Rows are points. The points of each table are mixes of a few directions, plus a little noise. Count the directions of each table, and those that both share. Where both have some left over, give the other angles between the two spaces (their principal angles), to ten degrees, smallest first.

First (6 x 2)
[[  6   7]
 [ 55  67]
 [ 21  25]
 [-25 -30]
 [-48 -57]
 [-11 -12]]
Second (4 x 2)
[[ 53  61]
 [ -6  -6]
 [-41 -49]
 [ -6 -10]]
Directions: first 1, second 1, shared 1

First (5 x 4)
[[ -8  -6  16   0]
 [ 21  14 -40  -1]
 [ 51  34 -95  -3]
 [-35 -23  66   2]
 [-29 -19  53   1]]
Second (7 x 4)
[[-59   0 -29 -17]
 [-35  22  -8  67]
 [ -1  -5 -14  60]
 [-50  14 -14 -41]
 [ 37  -9  15 -56]
 [ 39  14  34  11]
 [ 74 -35  12 -33]]
Directions: first 1, second 3, shared 0; angles 70

First (9 x 8)
[[ 78  23  28  23  43  35  41  43]
 [-41 -12 -21 -12 -35 -50  18  15]
 [-46 -27   5 -14  24 -32   4   7]
 [ 67  29  13 -16  -2  61  -4  -2]
 [ -4 -18  12 -13  46  21  18  35]
 [-55 -15  -5  27  -2 -53 -28 -40]
 [-46  -5 -55  33 -67  16 -45 -38]
 [ 62  12  52 -55  58  25  31  31]
 [-13  16 -28  28 -64 -21 -34 -51]]
Second (10 x 8)
[[ 17  14   3 -30 -25 -13   8   0]
 [-14   7 -52  12 -78  12  -9  -2]
 [ -9 -25  39 -39  86  52 -27  -5]
 [ 55  34  42 -47  -8 -72  45   6]
 [ -1  12 -20  26 -41 -22  12   6]
 [-25 -25   2   4  45  47 -25  -4]
 [-36 -13 -51  32 -43  45 -27  -4]
 [-35 -18 -33  54  -7  26 -20  -2]
 [ 42   2  86 -74  95 -19  17  -1]
 [  0   9 -13  62 -22 -54  28  12]]
Directions: first 5, second 3, shared 3

First (9 x 11)
[[-18 -23 -14  28  22 -20 -29   0  -7   8 -35]
 [-17  58  89  39  10  14 -39  75  75 -79   6]
 [ -3  28  59  92  -3  -1 -32  48  42 -64 -19]
 [ 48 -12 -24 -70  46  41   5 -26 -18  56   4]
 [ 86 -13  -3 -75  11  35  24 -27 -27  39  11]
 [-24   6  -4   2 -26 -13  14  -1   0 -10  14]
 [-51  25 -36 -11  -5  20  31 -14  11  17  43]
 [  5 -28 -29  46 -29 -26  14 -26 -33   8 -18]
 [-26 -41 -38 -51 -28 -50  11 -29 -42  26  -7]]
Second (9 x 11)
[[-66  44  42   1   2 -30  14  58  12  71 -23]
 [-35  31 -47  50  -2  -2  -2 -19  10  35  -1]
 [ 24  16  15 -95 -66 -49  21  -7 -19  31  12]
 [ 14 -60  15  33  52  42  27  11 -27 -13 -10]
 [ 27 -75 -17   1  55  40 -15 -22 -17 -55  -2]
 [ -3  22 -28  63 -24 -38 -51 -16  20  -9 -28]
 [ 26  43   8 -79 -58 -19  -2 -11  20 -18  39]
 [-13  20 -38 -30  -3  -5 -46 -25  30 -28  18]
 [ 24 -44  46  56  47  60  56  30 -24  -8  -4]]
Directions: first 5, second 6, shared 4; angles 60

First (11 x 14)
[[ -2   1   2   0  -1  -2   0  -1   1  -1  -1  -1   1   0]
 [ -5   2   6  -2  -4  -5  -2  -2   3  -3  -3  -5   2   0]
 [-25  13  34 -14 -26 -27  -9 -11  14 -14 -16 -29  10  -5]
 [  4  -2  -5   2   4   4   2   2  -2   2   3   5  -2   0]
 [ -4   2   5  -2  -4  -5  -1  -2   2  -2  -2  -4   2  -1]
 [-21  11  28 -11 -22 -22  -7 -10  12 -11 -13 -24   9  -4]
 [ 40 -21 -54  22  42  42  14  19 -22  21  26  46 -16   8]
 [ 57 -29 -77  31  60  60  20  27 -31  31  37  66 -23  12]
 [-48  25  64 -25 -50 -50 -17 -23  26 -26 -30 -55  19 -10]
 [ 56 -29 -75  30  58  58  20  26 -30  30  35  64 -22  11]
 [-54  28  72 -28 -55 -56 -20 -25  28 -29 -33 -62  20 -11]]
Second (8 x 14)
[[ -9   3  20   7   9   0  -5  12 -22  -1 -19  18  -4  14]
 [-24   8  59  22  20  -1 -14  35 -60  -5 -58  51  -9  41]
 [-13   3  30  12  12  -2  -8  19 -30  -2 -31  26  -6  23]
 [-15   5  39  14  14   0  -9  22 -39  -5 -37  33  -5  28]
 [ 12  -3 -33 -13 -11   0   9 -19  32   4  32 -29   4 -23]
 [ -2   1   7   2   2   1  -2   4 -10  -1  -7   7  -1   6]
 [ 12  -2 -28 -10  -9   0   8 -17  30   4  28 -26   4 -21]
 [ 39 -10 -92 -34 -33   3  22 -55  95  11  95 -79  13 -66]]
Directions: first 1, second 1, shared 0; angles 90

First (10 x 20)
[[ -2   5  -2  -3   1  -8   0   0   9  16  -9  11  -6 -10   0  -2   3  -5
    1  12]
 [-35 -74 -44  -3 -28  27 -73  36  36  31  15  86  -2  68  28  -2   7  48
  -19 -38]
 [ 17   6  19  13   5  17  21 -13 -37 -51  21 -51  15   8  -6   6 -13   2
    2 -22]
 [  8  28  12  -4  10 -18  23 -10  -1   7 -14 -15  -6 -32  -9  -1   2 -21
    7  24]
 [  0   8  -1  -3   1  -9   3  -1   7  12  -8   5  -5 -12  -1  -3   3  -7
    1  12]
 [-26 -47 -33  -5 -17  10 -50  26  33  35   0  66  -6  38  19  -3   8  27
  -13 -15]
 [ 25  17  29  18   8  24  37 -20 -56 -75  29 -81  22   6 -12   9 -19  -1
    1 -32]
 [ 21  71  31  -8  24 -43  55 -25  -5  13 -34 -43 -11 -78 -20  -3   4 -51
   20  61]
 [-22 -48 -30  -2 -18  16 -46  24  24  20  10  56  -2  44  18  -1   4  29
  -12 -25]
 [ 16  35  19   0  12 -16  32 -16 -13  -8 -10 -35  -3 -35 -12   0  -2 -23
   10  21]]
Second (8 x 20)
[[ 54  -6  41  16   0  83  29  61 -58 -93  58 -86  -2  54  22  31 -48  15
  -56 -95]
 [  1   0  -1   0   0   0   1   1  -1   0   2   0   0   1  -1   0   0  -1
    0  -1]
 [  3   0   3   0   0   5   1   3  -3  -4   3  -6   0   4   1   2  -3   2
   -4  -5]
 [ -4   1  -5  -1   0  -8  -3  -5   5   9  -5   7   0  -5  -3  -3   3  -2
    5   8]
 [ -1  -1   0   0  -1   0   0   0   0  -1   0   0   0   1  -1   1  -1   1
   -1   0]
 [-26   3 -19  -8  -1 -37 -12 -28  26  42 -26  39   0 -24 -11 -14  22  -7
   25  43]
 [-46   4 -35 -13   1 -68 -23 -50  49  77 -48  72   1 -43 -17 -26  40 -14
   48  78]
 [ 16  -2  11   5   0  25   8  17 -18 -27  17 -24   0  15   7  10 -14   5
  -17 -29]]
Directions: first 2, second 1, shared 0; angles 30

First (8 x 32)
[[ 50 -40  17  -2  14  -8   8  11  30  42 -21   5  50   6  16  -2 -13 -29
    8 -19 -24 -47 -11 -19  10  11   2 -26  20   1   3  46]
 [-49  53 -35 -13 -22 -41 -36 -25   1  -9  33 -14 -63  -3   7  27  26 -21
   -6  -4 -37  20 -11 -35  14  -1 -45  -3 -35 -38 -30 -64]
 [ 21 -11   2   3  28 -11  22  25   0  25  -2  14  25  18  30  -2  30   4
   -1   9 -43  21   9  35  14   8  19  -3  25  -4   2  50]
 [ 29  -8  21 -24   3  48   0  -4   5 -35 -15 -13   6  -8  12  -1   5  32
    7  -6  45  -2  -5  27 -23  11  42  31  31  45  26  42]
 [ 27 -39  20  18  10  14  22  15   2  19 -21  12  45   1 -15 -20 -32  -2
    3   0  19 -26   6   3  -4  -4  13 -12  11  13  13  25]
 [-29  24 -26  11   6 -49   0   8  -6  27  23  10 -18  14  13  10  28 -19
   -8  11 -64  29   6  -3  26  -3 -30 -18 -18 -44 -25 -23]
 [-64  43 -20   3 -37   6 -26 -31 -24 -48  22 -14 -63 -19 -40   4 -16  12
   -6   8  47  18   2 -21 -15 -17 -27  16 -44  -7 -10 -88]
 [ 14 -22  21   5  -2  41  11   1  -8 -21 -18   0  19  -9 -22 -17 -29  23
    3   2  58 -13   5  14 -21  -5  25  13   9  33  22  12]]
Second (9 x 32)
[[ 53 -37  29 -16  -5  23  -9  -7  36   9 -30 -10  41 -11  -3  -3 -39 -22
   15 -35  30 -75 -25 -46  -9  10   4 -12  19  29  16  27]
 [ 18  -9  11  -4  -2   8  -2   2  10   3 -10   0  17  -2  -1  -2 -12  -8
    6 -15   9 -25 -11 -21  -2   4   1  -2  10  13   8   7]
 [-38  33 -19  11   5 -16   8  11 -29  -8  22  12 -28  10   2  -1  30  17
   -9  23 -23  53  15  27   9  -7  -4  11  -9 -18  -8 -24]
 [-51  36 -27  15   6 -22   9   6 -35  -9  29  10 -40  10   3   2  37  22
  -14  34 -30  72  25  43   9  -9  -4  11 -18 -28 -16 -26]
 [-17  23  -7   6   3  -6   5  15 -17  -5  11  12  -9   8   0  -4  15   9
   -1   5 -12  23   3   3   7  -4  -4   8   2  -2   1 -16]
 [-40  27 -22  12   5 -18   7   5 -27  -7  23   8 -31   8   2   1  29  17
  -11  27 -22  56  20  33   7  -8  -3   9 -14 -22 -12 -21]
 [-42  13 -26  11   2 -20   6 -12 -21  -5  23  -2 -39   2   3   7  28  17
  -16  36 -22  61  27  51   2  -9   0   3 -26 -33 -21 -12]
 [ 66 -18  41 -17  -4  32  -9  21  32   7 -37   6  62  -3  -5 -12 -42 -26
   27 -59  32 -95 -43 -83  -2  14   1  -4  42  54  35  17]
 [ 52 -71  20 -18 -11  18 -13 -44  52  15 -31 -32  28 -24  -2  11 -46 -26
    4 -16  36 -71 -10 -11 -21  10  10 -24  -5   6  -4  47]]
Directions: first 4, second 2, shared 1; angles 90

First (9 x 32)
[[  5   4 -25 -16  -3  12  19 -13  10 -11   9   6   2  19   1  -3   4   0
   23  -4  -4 -16  -5  11   6   0  -6   1  -1   0 -15  -7]
 [  1   0  -4  -5  -1   1   4  -2   3  -2   4   0  -3   3   2  -5   0  -3
    5   0   0  -2  -2   2   2   0  -2  -2   1  -1  -3  -1]
 [  3  -8  36 -23  -7 -34 -23  24   8  11  15 -32 -34 -31  25 -47 -14 -46
   -8  15   4  27   2 -16  -3 -14 -14 -20  20  -9  14   5]
 [-10   6 -12  45  11  24   5 -11 -22  -1 -28  28  37  12 -29  58  13  52
  -20 -13   0 -10   4   6  -1  14  21  20 -21  10   1   2]
 [-14   2  19  58  14   6 -18   6 -32  10 -35  19  31 -11 -26  55   7  47
  -45  -7   5   9  10  -8  -8  13  25  16 -17   9  19   9]
 [ 16  -9  15 -69 -18 -35  -4  14  35   1  43 -44 -56 -17  44 -88 -19 -80
   32  21  -1  15  -6  -8   4 -24 -34 -31  31 -16  -5  -4]
 [ 12 -12  35 -57 -15 -46 -19  26  26   8  37 -49 -58 -31  44 -86 -23 -80
   15  23   2  28  -2 -16  -1 -24 -29 -33  33 -15   7   1]
 [-10   7 -10  48  12  25   3 -10 -24   0 -31  29  38  12 -31  62  13  56
  -22 -15   1 -11   4   6  -1  15  23  23 -22  10   4   2]
 [ -2  12 -52  20   7  47  35 -35  -7 -18 -15  42  42  45 -30  55  20  55
   18 -20  -6 -38  -4  23   7  17  14  24 -25  10 -23  -8]]
Second (11 x 32)
[[  4   6 -38 -11   0  24  27 -24   8 -16   5  16  13  32  -7  10   9  14
   28  -9  -6 -26  -6  17   7   5  -1   8  -8   2 -21  -8]
 [  7  12 -68 -20  -2  44  48 -40  18 -27   8  29  20  54 -12  18  14  22
   49 -15 -10 -47  -9  30  12   9  -4  13 -14   3 -38 -16]
 [  0   2  -3   1   0   3   2  -1   1  -2  -1   2   3   2  -1   2   1   3
    3  -1  -2  -3  -1   2   1   0   0   1  -2   1  -3   1]
 [-16  -7  65  64  15 -27 -51  35 -39  28 -37  -8  10 -49 -11  34  -7  22
  -72   3  11  41  15 -27 -15   4  24   5  -4   6  45  19]
 [ 12  12 -78 -44  -6  42  59 -44  28 -32  24  24   9  61  -4  -2  15   6
   69 -12 -13 -52 -16  34  16   3 -14   7  -7   2 -47 -19]
 [ 25  -3 -25 -95 -23 -14  26  -9  51 -16  58 -32 -53  16  44 -91 -10 -79
   71  14  -8 -11 -15  11  12 -21 -42 -30  29 -15 -29 -13]
 [ -5   8 -23  29   8  28  14 -16 -15  -7 -19  28  33  21 -24  47  13  44
   -4 -12   0 -18   0  10   2  14  16  19 -18   9  -8  -2]
 [ -9  -9  52  31   6 -28 -38  30 -20  21 -18 -17  -7 -41   2   4 -10  -2
  -47  10   9  35  11 -22 -11  -3  10  -4   3   0  33  12]
 [-11  -5  50  39   7 -21 -37  26 -24  19 -21  -8   2 -39  -4  16  -6   9
  -50   4  10  31  11 -20 -12   0  15   0  -2   3  33  12]
 [ -5  -9  53  17   2 -34 -37  30 -13  19  -9 -21 -15 -42   9 -12 -12 -16
  -39  12   8  35   7 -23 -10  -7   3  -9  10  -4  30  12]
 [  2  -6  20  -9  -2 -16 -12  11   4   8   6 -17 -15 -18  12 -22  -9 -22
   -6   8   4  13   1  -8  -4  -7  -5  -7   9  -4   8   2]]
Directions: first 2, second 2, shared 2

First (10 x 32)
[[-65 -35  21  45  41   0   6 -32   8   1 -15 -48 -38  -5  50  38 -63 -32
    9 -49 -59 -20 -22 -45   0 -45  27 -25 -21  70 -21  -2]
 [-14 -31   3  30  17  29 -11 -43  22  -9   4 -19  -9 -20  26  34 -44 -28
    3 -24 -31 -17   8 -31 -10   4   0   6  -3  40 -22  17]
 [ 10 -25  -6  20   9  38 -15 -42  28 -10   9  -9  -1 -24  15  29 -30 -20
    2 -15 -17 -15  14 -21  -9  23  -6  16   2  19 -16  15]
 [-47 -33  -5 -24 -48 -39 -39  -4 -95 -36  43  49  26  -9 -53 -15   0  18
    4  13 -12  48 -15  28   7 -17   7 -16  44  38   6  -8]
 [-22  -4 -15  -7  -5 -19  -7 -12 -14   1  23  -6  14  11  -1   9  13  29
   28  10 -19 -22   9 -43  16  -6  -9 -16   6  19   5   5]
 [ 63  34 -12 -17 -17  23   3  37  30   7  -5  14 -10   3 -16  -9  30  18
  -12  -4  40  14 -11  58  14  48   3  32  -2 -57  19 -23]
 [-42 -13  -1  12  -5  -8 -15 -13 -14  -5  20  -8  -2   4  11  24 -16   6
   20 -14 -32 -11  -5 -28  12  -9  -1 -11   2  52 -11  10]
 [ 41  21  11 -16  42 -15  52  14  22  24 -53 -14   6   8   1 -53  28 -16
  -26  41  43  -5  22  -4 -32 -35  -2 -15 -20 -85  16 -10]
 [ 63  12 -34 -21 -19  25 -12  13  24  -4  15  11  -6  -6 -26   3  29  38
    3 -11  23   7 -13  39  28  58  11  27  10 -55  32 -38]
 [ 12  73  38 -25 -13 -35  39  82 -12  31 -39  31  18  39  -6 -61  51 -11
  -28  54  64  21  13  49 -27 -22 -33   3 -17 -41 -10  32]]
Second (11 x 32)
[[ 32  49   7   5   8   4  30  42  51  32 -23 -21  -6  28  33   0  32  10
    4   3  21 -30   7  -3   7  19 -13   9 -31 -36  -1  13]
 [-13  -3  27  -2   9 -19  18  -4 -21   2 -21  15  30  -2   1 -35   1 -38
  -21  45  19   7  34 -12 -46 -37 -25 -12  -1  -6 -22  40]
 [ 25  42 -11   8 -15  13   3  36  50  22   9 -20 -10  28  31  32  30  37
   26 -20  -1 -36  -6  -6  37  49  -9  17 -22  -7   2   7]
 [ 13  67   6   5   6  23  17  38  59  37 -14 -17 -24  32  31  16  14   8
   10 -10  12 -31  -1  -2  16  23 -24  25 -31  13 -13  18]
 [-56 -14 -23 -12  17 -30  -7 -25 -30   1  22 -23 -16  14 -11  13  -7  40
   36 -12 -44 -18 -20 -55  35 -41  18 -35   7  47  22 -36]
 [ 30  49  22   5  12  37  19  26  50  24 -33   5 -17   6  16  -8  -5 -36
  -25   3  34   0   9  32 -22  15 -23  36 -22  -6 -23  24]
 [-31 -88   1  -5 -22 -36 -29 -46 -93 -53  24  35  43 -42 -42 -23 -20 -17
  -15  20 -15  48   7   7 -29 -32  21 -32  45  -1   5  -4]
 [ 16  30  39   5 -23 -16  20  72  -9   7 -34  21  -4  13   7 -29  16 -24
  -36  -1  39  39 -20  83 -15   3   8   9 -13 -36  -9   9]
 [ -6 -29 -48  -9  26  31 -27 -60  13 -12  28 -25 -41 -20 -22  37 -33  32
   27 -43 -42 -13 -29 -31  41   6  33   2  16  32  32 -66]
 [-11 -32  16   6 -30  10 -29 -25 -37 -30  19  45  38 -30 -17  -6 -22 -41
  -20  23   6  30  27  18 -39   8 -25  14  27  29 -33  49]
 [ -1 -69 -35  -8  12 -19 -14 -53 -34 -30  21 -15   8 -27 -26   3  -6  28
   15  -9 -30   2  -9 -32  15 -14  41 -33  25 -28  40 -53]]
Directions: first 6, second 6, shared 5; angles 50

First (8 x 32)
[[ -2   3   1 -18  -6 -12 -12   6  -8  -4 -16   1  -3 -17  22   2  -7  -3
   -8   0   2 -21   5 -17 -13  -4  18  10   6   4  -9  12]
 [  1  -7  -3  27  11  19  19  -6  12   5  24   2   5  26 -35  -4  10   5
   14   2  -3  31  -8  25  21   6 -30 -14 -11  -4  13 -18]
 [  2  -8  -2  27   9  18  19  -9  10   6  24   1   4  26 -34  -3   9   6
   14   2  -3  31  -6  25  22   6 -28 -15 -10  -6  12 -17]
 [  1  -3  -2  12   7   8   9  -3   6   3  11   0   3  13 -16   0   5   3
    6  -1  -2  15  -3  12  10   2 -14  -8  -5  -4   6  -9]
 [  1  -2  -1   8   4   6   7  -4   4   3   8  -1   2  10 -12   0   3   1
    3   0   0  12  -1   9   7   2 -10  -5  -3  -1   4  -7]
 [  1  -4  -2  10   4   8   8  -3   3   2  10  -1   2  11 -13  -1   3   2
    5   1  -2  10  -3  10   8   1 -10  -7  -4  -2   5  -6]
 [ -8  18  11 -74 -29 -52 -53  21 -31 -19 -66   0 -15 -74  95   8 -29 -15
  -38  -5   8 -85  20 -68 -59 -17  81  41  26  14 -37  49]
 [  0  -1   0   5   1   3   4  -2   4   2   5   1   2   5  -8  -1   3   1
    3   0  -2   6  -2   5   5   1  -7  -3  -2  -1   3  -3]]
Second (8 x 32)
[[ -8  19   4 -41  -4  -5 -10  24 -12  29  -5 -36  -3 -34   1  -3  -4  12
   22   3  10 -24 -27  44  19   8  11  12 -34  -6  27  17]
 [ -2   6 -12 -33 -14  -4  -9  19 -21  15 -19 -26 -14 -36  25  16   7  -1
   -9  -1   4 -22  26  13   0  -9 -14   3  12 -11   4   8]
 [ 31 -26 -19  15   8  13  36  -1  14  -3  34   4   2  25  -3  10   4 -17
  -20  -1  -3  31  53  12  14  -9 -72 -32  16 -16  16 -31]
 [ -4 -12 -17  44   0  32  19 -16  -2   6   7  -7 -11  26 -36  17  33   8
   12   0 -11  38  13  14   9  -7 -44 -15  29 -13 -13 -19]
 [ 13  -8   9  -2  10  -7  10  -7  15  -3   8  -5   3  11   2  -6 -15  -4
   17   2   0 -10 -27  -9 -20  -4  26  16  -2   0 -11  19]
 [ 18  -4  12 -18   5 -28  -5   4  14 -28   8  38  18   0  37 -17 -34 -20
  -38  -3   6 -14  22 -38 -11   4  18  -6 -11  15   8  -5]
 [-32  27  20  -3  -5 -12 -35   0  -9  -6 -22  17   8 -13  -6 -20  -7  15
    6   0   3 -13 -42 -12   4  19  58  15 -29  23  -1  10]
 [-15  -2   2  37  -1  11  -5 -22   1 -11 -11  13  -4  21 -21   1  14   8
   10   0 -10  15 -16 -23 -13  -1  17   6  21   8 -31   1]]
Directions: first 1, second 5, shared 1
